Each row is a point. To make a cloud, some directions were put in groups of two or more. Within a group, all points are equally far from the middle, so they leave a hole (a ring in 2 directions, a hollow ball in 3). The other directions are filled evenly. Then the cloud was stretched, turned, moved and blurred a little. Count the holes, and give their numbers of directions, smallest first.

Cloud, 15 rows:
[[-0.09  1.90]
 [-0.27 -0.72]
 [-0.65 -2.27]
 [-1.72 -2.89]
 [-0.73 -0.87]
 [ 0.02  1.39]
 [-0.30 -0.18]
 [-1.76  1.63]
 [ 1.57 -0.94]
 [ 0.38 -3.07]
 [-0.35 -2.55]
 [ 1.48 -1.25]
 [-2.38 -0.06]
 [-1.71 -0.60]
 [-0.98 -0.70]]
Holes: 0

Cloud (13 x 2):
[[-2.30  0.90]
 [ 1.31 -0.47]
 [-1.35  1.91]
 [-2.28  0.97]
 [-0.01 -1.77]
 [ 1.13  1.07]
 [ 0.92 -1.20]
 [-2.38  0.67]
 [-2.43  0.39]
 [ 0.95 -1.16]
 [-2.30 -0.58]
 [-0.73  2.07]
 [ 0.69  1.61]]
Holes: 1 (2)

Cloud (20 x 3):
[[-2.32 -1.50  1.38]
 [-2.60  0.34  1.88]
 [-2.51 -0.76 -0.48]
 [-0.87  2.17 -0.11]
 [ 0.42 -0.55  2.44]
 [-3.01  0.36 -0.01]
 [-1.18  0.45 -1.91]
 [-2.14  1.28 -1.10]
 [ 0.94 -1.23 -0.72]
 [-1.50  1.99 -0.01]
 [-1.42  1.70  1.16]
 [ 1.44  1.53  0.38]
 [ 1.16  0.90 -1.83]
 [-1.44 -0.69 -1.32]
 [-2.43  0.17 -1.05]
 [-1.11  0.00  2.67]
 [ 0.72 -0.19 -1.81]
 [-0.93  2.07 -0.95]
 [ 1.23 -0.34  1.88]
 [-2.43 -0.04 -0.97]]
Holes: 1 (3)

Cloud, 32 rows:
[[ 1.32  2.17 -0.80  2.71]
 [-1.05 -1.40  2.18  1.54]
 [ 1.84  1.50 -0.06  2.52]
 [-0.92  0.42  0.24 -0.82]
 [-0.03  0.91 -0.80  1.36]
 [-1.43 -0.28 -2.84 -0.42]
 [-0.26  1.86 -1.95 -0.92]
 [-1.20  1.18 -1.39  1.28]
 [ 1.66 -2.57  0.93 -1.23]
 [ 1.56  0.05 -2.15  0.87]
 [-0.30  2.46  0.21  0.29]
 [-0.94  2.81 -0.68  0.99]
 [ 0.47  0.33 -1.66 -2.23]
 [ 1.08  0.50 -0.49  3.29]
 [-0.23 -2.01  0.80 -2.54]
 [ 1.65 -1.71 -1.20 -0.21]
 [-0.67  2.39  2.64  0.24]
 [ 0.60  0.75 -0.87  1.72]
 [ 3.62  1.13 -0.46 -1.86]
 [ 2.26 -0.66 -2.04  0.17]
 [ 0.92 -0.99  0.93  2.35]
 [-0.30 -1.45  0.99 -0.68]
 [-0.74  1.38 -2.42  0.95]
 [ 1.70  0.32 -2.11 -0.17]
 [ 1.60 -1.72  1.73  1.08]
 [-1.64 -2.06  1.76  1.47]
 [ 1.86 -0.23 -1.09  2.46]
 [-0.16 -1.23 -0.06 -0.90]
 [ 0.78  0.48 -0.40 -2.47]
 [-0.28 -1.45  0.02  0.74]
 [ 1.35 -1.72  1.07 -0.35]
 [ 1.36  0.40  2.06 -0.20]]
Holes: 0
